Rows are points. The points of each table are mixes of a few directions, plus a little noise. How many directions does each table use, and how many do they share? Where both have some left over, give the other angles between the two spaces (their principal angles), to ten degrees, smallest first.

First, 6 rows:
[[-0.33  1.80 -1.55]
 [ 2.05  0.33 -2.01]
 [-3.14 -0.11  2.83]
 [ 2.47  0.49 -2.53]
 [-3.51 -1.41  4.33]
 [ 2.37 -1.05 -1.01]]
Second, 7 rows:
[[ 2.48  1.07 -3.14]
 [ 0.65  0.29 -0.84]
 [-3.60 -1.66  4.62]
 [-1.89 -0.86  2.39]
 [ 2.72  1.24 -3.39]
 [ 1.29  0.56 -1.61]
 [-1.62 -0.77  2.03]]
Directions: first 2, second 1, shared 1

First, 7 rows:
[[ 0.47  0.01 -1.04 -0.69  0.51  0.81  1.36  1.72]
 [ 2.49  0.69 -4.88  2.58  1.94 -3.39 -0.64 -0.63]
 [-0.42 -0.58  5.85 -4.20 -3.20  5.83 -0.10 -0.01]
 [ 1.02  1.55  0.58 -2.63 -1.11  1.06  1.47 -0.10]
 [-2.71 -0.23  2.78 -1.52 -0.72  1.30  1.50  1.19]
 [-1.23  0.30 -1.10  3.11  0.91 -4.26 -1.73 -2.34]
 [ 0.29 -1.66 -2.20  3.36  1.66 -1.33 -1.88  0.19]]
Second, 10 rows:
[[ 2.52 -1.08 -0.40 -3.93 -1.21 -2.14  1.57 -0.53]
 [-2.38  0.45  3.53 -1.77  0.66 -3.98 -1.20  0.07]
 [ 1.00 -1.85  1.27 -2.01  1.20  0.60 -1.11 -0.61]
 [ 3.78 -1.99 -4.12 -2.10  0.11  0.43  3.01  2.45]
 [-1.77  1.14  3.52 -2.36 -0.98 -3.84 -0.61 -1.19]
 [-0.06  1.03 -1.10 -0.04 -0.14  3.09  2.27  3.39]
 [ 1.54 -1.56 -4.14  4.98  1.20  3.10 -1.28 -1.28]
 [-1.58  0.96 -2.04  4.71  0.02 -2.04 -0.94 -0.74]
 [-2.31  0.92  1.46  2.35  0.34 -1.73 -1.93 -1.27]
 [-0.75  1.92  2.04  0.17 -0.99  6.32  0.21 -0.29]]
Directions: first 4, second 5, shared 2; angles 30, 40

First, 11 rows:
[[-2.30 -0.96  0.17 -3.04  0.18 -4.26  1.02 -1.21 -0.17  1.05  0.17 -1.24]
 [-5.89 -1.05  1.92 -3.43 -1.17 -2.48  0.87  0.17 -1.11  1.48  1.05  0.68]
 [ 0.22  1.30 -0.42  0.21 -2.87 -1.64  0.35 -1.30  1.24 -0.18  1.21  0.48]
 [ 1.50  1.60 -0.34  4.05  0.75  5.55 -1.44  2.50  0.32 -0.29 -0.73  1.54]
 [-2.93  1.84  1.33  2.64  1.99  4.97 -1.80  2.42  0.04  2.05 -2.77  0.63]
 [ 2.68  1.46  0.86  4.46  2.48  7.33 -2.41  1.35 -0.04 -0.39 -3.43  0.14]
 [-3.20 -0.55  1.78 -3.38 -0.69 -3.88  0.57 -2.70 -0.17  1.28 -1.04 -1.59]
 [ 2.46  0.54 -2.91  0.09 -0.11 -3.72  0.89 -0.66  1.59 -0.04  1.18 -1.02]
 [ 2.24 -0.98  0.77 -0.83 -2.19 -0.30  0.38 -2.01 -0.51 -2.13  1.08  0.29]
 [-0.37 -3.40  0.09 -4.32  1.41 -4.34  1.54 -1.15 -1.66 -0.54  0.85 -1.52]
 [ 5.57  0.20 -3.24  3.56  0.23  2.77  0.02  2.54  0.49 -2.32  2.41  1.67]]
Second, 8 rows:
[[ 0.61 -0.95 -1.34 -3.19 -0.13  2.56 -0.12 -0.66  0.17  0.26  0.03  0.37]
 [-6.25  4.59 -0.46  2.08  3.16 -2.99  1.92 -2.87 -3.01  4.14  5.16  1.20]
 [ 1.17 -1.69 -0.19 -2.29 -0.51  2.97 -0.96  0.76  0.16 -0.52 -0.54  0.23]
 [-3.61 -0.48 -0.26  1.58  2.28 -0.57  4.64  1.34 -1.42 -1.17 -1.83  2.31]
 [ 1.06 -1.95  1.45  1.01 -0.59  1.07 -0.39  2.63  0.24 -2.00 -2.12  0.18]
 [ 0.35  0.08 -0.29 -1.37 -0.25  1.11 -1.11 -0.60 -0.05  0.78  0.99 -0.19]
 [ 6.24  0.96 -0.42  2.29 -3.53 -6.38 -1.31 -1.84  4.69 -1.72 -2.93 -4.01]
 [ 0.33 -0.62  1.53 -0.17 -0.47  2.21 -2.64  1.25 -0.70  0.31  1.18 -0.17]]
Directions: first 5, second 4, shared 1; angles 50, 70, 80
